Each point is reached from the start by the listed moves, each made 0, 1 or 2 times, or once backwards (-1), plus a little noise. Say if it took an odd or an even number of moves. Then give how often each move was made.

Moves:
(1): 21  -39  13  3
(2): -3  16  -29  -15
(3): -34  2  8  -34
Start: 5  -23  7  -8
Points:
-31  -6  -12  -58 => even (0, 1, 1)
-11  -45  -1  -54 => odd (1, 1, 1)
-29  -67  -10  -104 => even (2, 2, 2)
17  -114  72  -20 => even (2, -1, 1)
56  -50  -19  14 => odd (1, 1, -1)

Moves:
(1): 14  -5  -2  7  -9  15  -15  -31  14  -7
(2): 9  -5  -13  -16  25  5  17  -1  -11  -29
(3): -9  13  16  -2  11  8  23  6  4  -13
(4): -3  -7  -3  14  17  1  7  -4  7  -9
(5): 4  7  -5  -21  -2  19  1  12  4  17
(6): -3  -4  20  8  -5  35  -4  -8  -4  0
(7): 20  -2  3  4  -7  -14  3  -12  -8  11
(8): 19  19  -2  6  6  -8  0  9  -9  11
Start: 23  1  -9  8  10  -12  2  3  0  -12
Points:
121  32  -45  -18  -1  -14  -24  -14  -33  27 => even (1, 1, -1, -1, 1, 0, 1, 2)
27  -28  8  24  -27  -6  -11  0  -7  56 => odd (-1, -1, -1, 1, 1, 1, 2, -1)
111  23  -81  -23  72  -56  31  19  -40  -17 => odd (0, 2, -1, 1, 1, -1, 1, 2)
-17  -19  3  1  23  66  0  4  23  -28 => odd (0, 0, 0, 1, 1, 1, -1, -1)
-37  -7  15  27  15  15  9  11  37  -27 => odd (0, -1, 1, 1, 0, 0, -1, -1)
98  37  -53  2  -32  -7  -67  -15  26  69 => odd (2, -1, -1, 0, 2, -1, 0, 2)

Moves:
(1): -10  10  -7  -11  -5  6  0  2  -12  13  2  20  21  -5  -12
(2): -5  10  27  -1  -9  14  3  -9  -13  4  -5  30  -32  -17  -23
(3): -26  -18  2  4  22  0  5  -1  4  -15  -4  21  5  -11  9
(4): -8  -9  23  4  5  -7  6  9  -1  9  -17  4  12  17  14
(5): 16  3  -9  24  27  5  -1  -26  -2  13  -13  -2  11  -6  1
(6): 0  -10  7  6  8  2  -4  -3  -5  5  20  8  -6  4  7
(7): 7  17  1  6  -5  11  20  -4  -7  -17  8  -2  17  -7  11
(8): -17  15  7  8  1  5  -12  13  0  11  7  -12  -6  1  -1
(9): 9  -24  10  -18  4  15  -13  3  -4  -5  16  -16  13  -8  -4
(10): 5  -11  -3  3  -4  -6  4  7  14  13  11  9  17  6  -11
(11): 23  19  -2  2  -7  1  -18  8  6  -6  -8  15  9  14  -2
(12): -1  -6  -2  9  9  15  19  -8  6  -12  16  -16  3  14  -26
Start: 7  -1  -3  -2  6  2  12  -6  -18  -11  9  -15  -4  6  -13
Points:
-40  7  94  5  -3  94  32  6  -51  -30  121  -9  -68  3  -95 => odd (0, 2, 0, 0, -1, 2, 1, 2, 1, 0, 0, 2)
-53  24  25  8  18  80  57  -18  -41  -56  66  -52  -12  -61  -58 => odd (0, 1, 1, -1, 0, -1, 2, 2, 1, 0, -1, 1)
-84  82  12  -13  -24  42  61  7  -55  -40  1  49  -8  -22  -60 => odd (2, 1, 1, 0, -1, -1, 1, 1, -1, -1, 0, 1)
